Each row is a point. Examples show where two turns around zero, p and q, send a point. Write where each new point lands after one turn and then the other. Backwards means that the second turn is done in reverse. Each puzzle has new turns, and all numbers are rounded.
(in the rows, 128 means zero)

Turn p:
[104 108] => [116  99]
[102 170] => [ 85 153]
[166 110] => [170 130]
[140 124] => [140 130]
Turn q:
[150  88] => [ 92 156]
[115 127] => [139 134]
[120 169] => [152  94]
Where do these land?
q, then p backwards: [133  72] => [127 184]
q, then p: [139 122] => [117 123]
p, then q: [137 170] => [156  95]
p, then q: [114 161] => [163 119]
p, then q: [118 115] => [124 144]

Turn p:
[143  84  96] => [161  82 122]
[136 149  79] => [178 147 130]
[142 126 140] => [120 122 143]
[101 139 167] => [ 84 145 115]
[118 143 157] => [ 98 144 130]
Turn q:
[138 124 141] => [128 144 133]
[108 152 159] => [ 90 127 149]
[147 160  88] => [121 116  75]
[119  76 123] => [174 124 154]
Where do these land?
p, then q: [151 163 104] => [ 98 164 115]
q, then p: [122  85 129] => [113 118 168]
p, then q: [146 163 141] => [ 89 136 139]
p, then q: [ 93 101 138] => [156  93 121]

Turn p:
[137  73 115 115] => [ 87 123  89 142]
[143 135 142 161] => [150 160 126 135]
[170 139 127 118] => [153 115 117 161]
[ 97 139  89 131] => [130 110 121  81]
[ 93 154 167 116] => [120 133 187 121]
Turn q:
[124 155 118 142] => [121 155 125 113]
[133 107 225 140] => [104 124 122 225]
[115 125 107  94] => [159 113 113 109]
[116 115 121 139] => [138 130 147 128]
[144 106 100 121] => [128  99 142 104]
[143 175 116 117] => [111 147  92 100]
[122 113 111 145] => [133 128 155 119]
Where do these land?
p, then q: [149 145 128 169] => [ 91 129 108 103]
p, then q: [129  79 109 110] => [170 140 155 107]
p, then q: [ 75 148 154 105] => [147 125 104 187]
q, then p: [137 172 146 126] => [146 108 128  88]
p, then q: [124 138 102 138] => [129 104 118 114]
p, then q backwards: [154  86 129 120] => [145 146 170 119]

Turn p:
[167 128 105 112 130 108] => [122 128 126 144 156 168]
[135 117 122 121 142  99] => [124 146 111 121 147 144]
[169 156 144 106 135 104] => [156 143 120 152 126 175]
[ 94  85 144 144 124 156] => [120 102 109 105 123  76]
[137 190  98  70  92 148] => [124 142 176 213 122 137]
[157 144 123 142 110  81] => [157 145 147 117 159 163]
[ 93 126 123 163 153 160] => [ 98 118 137  93  92 104]
[114  97 148 158 130 160] => [128  92 115  99 112  98]
[ 85 109 145 136 135 136] => [123 135 113 108 115  86]
Turn q:
[116 139 164 146  94  98] => [ 80 130  91 115 131 135]
[123 118 122 137 169 127] => [143 112 139 139 148 100]
[119  98  83  89 116 153] => [191 140 135 105 109 144]
[132 184 134 127 131  97] => [ 95 100 112 162  99 128]
[117  86 120 108 183 138] => [172 120 152 113 143  78]
[119 100 124 103 127 169] => [164 165 141 112 123 120]
[153 174 153 143 103 126] => [ 76 137 129 153 112 151]
[107 104 104 146 135 151] => [165 139 123 131 159 131]
[166 148 148 153  94  93] => [ 68 109 129 122 127 163]
Where do these land?
p, then q: [143 131 127 124 101 104] => [117 125 158 144 136 114]
q, then p: [149 123 147 187 117 118] => [ 92 143 107 109  86 106]
p, then q: [108 139 135 155 138 106] => [118 131 129 130  86 126]
p, then q: [ 87 142  49  73 125 172] => [102 127  38 147 183  97]
q, then p: [160 144 163 106 137 138] => [166 152 137 125 123  96]
q, then p backwards: [114 115 157 127 111 133] => [105 117 125 130 148 107]
p, then q: [135 101 118 124 166 125] => [172 131 112 137 122 129]

Turn p:
[ 96 122 153 160  88 100 129 139] => [122 130  90 127 131 100 154  81]
[116 105 130  99 135 122 122 115] => [145 158 130 129 130 128 103 125]
[123 102 140  89 122 123 145  84] => [134 166 134 134 100 140  86 107]
[140 115 152 129 116  86 133 161] => [148 136 132 157 122  93 160 110]
[131 223 138 171 144 137 127 156] => [ 90  66  97 114 108 105 169 183]
[134 133 122 113 167 157  85  97] => [102 153 139 117 150 143  98 176]
[123  96 106 145 127 113 153 125] => [144 122 152 107 132 125 127  91]
[150 206 106 177 132 124 115 130] => [ 85  91 123  94 111 130 185 170]
[127  92 133 101 161 158 138 125] => [144 129 150 143 145 131  75 134]
[147  84 148 126  89 135 141 146] => [138 128 134 175 139 139 133  82]
[121 129  78  96 126 153 120 129] => [159 130 127 109 139 176 118 149]
Turn q:
[123 133 126 146 157 184 141 109] => [146 116 146 123 179 103 101 119]
[116 105 112 125  95 130 143  97] => [148 160 141 158 133 119 145 146]
[ 95 167 173 118  86 147  97 120] => [147  64 145 159  97 111 131 158]
[145 165 120 130 148 100 123 128] => [105 127 115  90 115 126 115 149]
[ 98  92 129 133 158 114  96 145] => [116 126 165 126 123 175 125  99]
[125 117  88 122 131 136 172 124] => [119 165 112 142 170 128 128 139]
[106  75 108 125 132 106 161 158] => [104 171 120 164 140 167 132 100]
[147 174 167 103 126 148 145  84] => [118 100 131 122 128  52 135 150]
[178 106  99 114  99 120 100 164] => [156 138  84 104 115 160 175 113]
[148 145 157 164 148  94 102 152] => [121 115 120  92  80 139  94 107]
Where do these land?
p, then q: [109 166  92 101 137 117 142 104] => [140 105  91 139 133 133 178 136]
p, then q: [ 78 164 134 100 107 113 104 102] => [132 125  93 117 153 156 150 185]
p, then q: [128  89 131 133 102 149 146 129] => [152 135 166 110 137 106 121 125]
p, then q: [196  80 139 132 142 126 114 145] => [119 112 143 130 100  94  64  94]
p, then q: [ 88 197 159 112 108 128 155 105] => [165 154 107 153 132 179 165 175]
p, then q: [ 96 186 118 121 124 159 112 120] => [134 124 107 139 170 180 155 133]
p, then q: [136  91 139 127 163 138 130 134] => [120 114 150 103  98 129 115 106]
q, then p backwards: [113 108 145 170 135 118 135 126] => [131  97 140 104 131 130 151 103]
p, then q: [165  99 108 128 136 111 122 188] => [111 147 109 114 118  87  97  77]
p, then q: [171 101 115 157 126 120 120 128] => [107 119 148 148 126  91 102 110]

Turn p:
[106 142 133 133 158  80 124 128 104] => [ 92 128 127 143 115 111 140 161 165]
[101 110 140 127 140  52 115 165 134] => [105 123  99 169 151  82 114 171 158]
[122 115 139 120 149  69 117 102 173] => [138 101 132 134 140  94  94 141 188]
[155 170 107 121 120 145 126 141 154] => [160 100 136 125 117 112 161 108 106]
[173 141 125 127 116 158 168 139 113] => [152 109 125 124 118 175 152 134  92]
[ 78 123 155 122 144 107 139 137 133] => [ 86 120 129 129 127 103  95 154 129]
[113  95 114 179 117 196 132 112 105] => [132 193 114 101  95 163 106 100  98]
[152 152 100 100  85 142 142 120 120] => [140 105 117 100 151 147 170 105 111]
[164 155 146 121  97 145 115 123 127] => [136 103 137 146 134 151 148  87 117]
[116  77 122 129 154 186 104 112 116] => [138 197 165 110 133 143  99 120 115]
Turn q:
[148 161 130 108 131 123  96 122 110] => [132 143 133 143 118 163 157 105 118]
[142 141 142 133 109 118 132  94 143] => [151 143 102 107 139 146 127 121 139]
[158 165 131  96 100 130 133 164 135] => [100 166 123 145 158 141 171 136 129]
[146 113 151 147 176 159 150  97 149] => [121  70 103  86 129 149 118 139 119]
[120  95 151 127 121 131 157 147 115] => [128 108 134 119 148  83 139 133 132]
[ 94 115 148 156 143 167 117 105 142] => [126  88 146 104 135 142  86 113 148]
[167 129 102  67 138 111 123 126 182] => [145 139 101 164 147 171 146 189 104]
[103 130  95 171 121 107 119 153 108] => [108 153 136 143  93  94  95 109 127]
[ 79 138  58 127 115 137 140 115  69] => [131 159 187 120  54 107 126 144 155]
[ 85 150 134 144 128  79 110 160 103] => [127 167 159 141 123  97 108  87  91]
[166  70 167 132 126 147 132 124 151] => [139  70  86 134 165 116 136 132 147]
Where do these land?
p, then q: [131 108 141 120 121 152 143 124 113] => [115 111 153 127 123 144 141 117 136]
p, then q: [119 104 146 119 174 115 149 122 166] => [124 120 119 183 161 127 128 101 114]
p, then q backwards: [134 138 148 114  61 136 143 144 100] => [173 149 169 131 161 132 107 147 150]
p, then q: [128 143  85 140 137 148  92 111 195] => [185 154  72 131 136 145 162 124 112]
p, then q: [127 138 121 150  62 124 138 133 148] => [158 124 124 136  71 132 125 158 146]
p, then q: [139 152 140 103 171 112 150 102 111] => [116 107 135 130 188 105 123 138 135]
q, then p: [122 150 159 144 166 135 147 128 129] => [ 98 146 154 109 160 139 130 140 132]
p, then q: [122 118 154 110 101 117  96 122 103] => [127 109 143  99 116 146  89 125 114]
p, then q backwards: [ 89 142  45 146 139 125  77 100 105] => [142 164 127 144  59 114 181 129  69]
p, then q: [143  92 132 120 132 126 147 220 116] => [ 63 128 130 141  75  90 143  94 105]
p, then q: [153 122 138 141 146 118 125 101 122] => [113 121 110 129 154 145 117 130 149]

Turn p:
[ 96 129  90 117 138 128 202 135 155 160 120] => [102 169 106 140 116  77 102 179 152 106 121]
[166 142 195 131 109 122 119 124 141  91 136] => [176 105 152 114 146 167 151 106 166 112 128]
[ 92 147  92 101 152 151 166 138 109 139 113] => [125 182 116 140 126 103  94 165 114 148 133]
[106 166 105 127 135 137 157 106 119 181 138] => [ 94 153  86 141 151 113 120 160 142 145 156]
[142 111 115 101 172 114  87 135 147 151 112] => [121 154 109 130  87 128 152  91  95 110 144]
[167 110 187 151 108 137 139 127  86 104 121] => [154  88 165  84 126 176 114 136 150 135 141]
[103 117 118 126 163 148 101 135 148 122 156] => [140 129 131 154 123 104 163 136  87 126 136]
[137 100  92 148 151 145  94 108 158 133 122] => [119 101 110 156  81 106 149 111 109 139 130]
[110 138  89 150 167  94 130 134 129 130 131] => [115 136 116 119 133  67 120 108 110 129 144]
[139 137 160 138  88 126  95 118 127  88  97] => [159  95 142 140 140 169 108  89 139 130 109]
[143 124 168 149  82 129 106 167 119 127 128] => [114 103 182 130 147 170 126 112 138 113 128]
[ 75 107  98 105 137 107 146 102 124 155 140] => [104 140  78 122 138 102 119 162  93 112 110]
[188 134 155 121  62 125 122 136 101  84 150] => [139 108 173  93 150 180 145 109 168 157  85]
Turn q:
[127 148 172  85 105  93 139 165 146 132 116] => [160 119 148 105 119 177  81 100 135 130 110]
[168 100 123 127 124 129 105 106  61 138 145] => [135 148  88 144 110  85 125 101  92 117 169]
[151 160  81 116 101 149 145 117  49 150 151] => [147 145  81 107 153 124 136 142  78 139 205]
[143 122  95 116 109 173 125 114  68 145 122] => [125 127  88 123 125 119 158 120 110 131 199]
[114 132 158 150 170 136 132 109 163 155 129] => [ 96 122 175 156 123 139 139 140 111 109 102]
[174 155  91 116 132 143  96 113  88 114 117] => [123 131  60 106 145 117 151 111  99 109 140]
[ 88 132 129 105 130  85 111 153 101 124 119] => [171 117  99 155 117 154  96 142 144 122 123]
[114 127 138 182 137 104 129 133 181 130 136] => [114 109 170 135 133 104 117 157 132 140  76]
[104 125 154 147 129 152 112 134 180 106 158] => [141 123 178 140 144 117 163 120 149 137  89]
[111 121 158 161 168 139 148  86 174  71 124] => [104 169 169 125 108 116 169 155 157 102  71]
[138 114 117  92 112  91 149 141 130 129 138] => [133 151 118 123 135 141  81 114 142 150 135]
[117 121 148 167 111 140 142 129 160 121  96] => [113 102 163 103  99 118 141 145 147 135 111]
[135 121 106  94 140 120 137 196 105 137 122] => [141 107 108 127 162 143  83 115 157 105 164]
[107 114 122 137 125 138 123  95 185 140 119] => [ 88 122 150 144 119 137 153 133 139 164  99]
Where do these land?
q, then p backwards: [150  97 100 105 171 119 139 110 107 166 118] => [100 143 113 134 128 125 115 135 132 196  96]
p, then q: [130 142 138 141  97 133 140  96  92 140 127] => [105 105 132 166 153 134 139 111 144 127 140]
p, then q backwards: [143 112  80 152 140 115 150  89 106 140 165] => [150 123  79 171  89 133 120 112 138 120  99]
p, then q: [169 174 141 137 103 140  94 152 156 130 109] => [ 97 142 180 126 115 118 172 141 102 141 104]
p, then q: [143 135 136 121 185 144 104 133 109 131 131] => [148 157 136 120 147 124 120 122  85 141 160]
q, then p backwards: [136 122 147 146 140 135 151 158 141 148 139] => [117 124 142 160 119 122 135 166 120 121 126]
p, then q: [108 185 124  97 137  87 123 162 167 140  93] => [130 152 105 112 141 129 167 169  93 115  62]
q, then p: [130 107 121  98 130 156 153 125 113 107 146] => [144 140 114 138 154 107 161 135 156 134 135]
p, then q: [136 162 155  91  95  77  71 165 117 110 113] => [ 99 168 121 128 101 154 201 132  98  83 119]
p, then q: [ 92 101 170 140  89 129 169  82 155  79 142] => [ 86 105 108 107 127  91  99  87 191  91 115]
q, then p backwards: [130 131 110 145 141 133 115 155 107 119 107] => [115 119 144 149 132 111 144 101 145 137 134]
p, then q: [ 75  83 139 131  93 114 130 112 163  82 106] => [114 108  80 107  83  83 127 112 168  97 113]
q, then p backwards: [122 113 105 159 144 182 125 125 131 173 167] => [102 150 123 174 139 149 100 157 135 149 178]
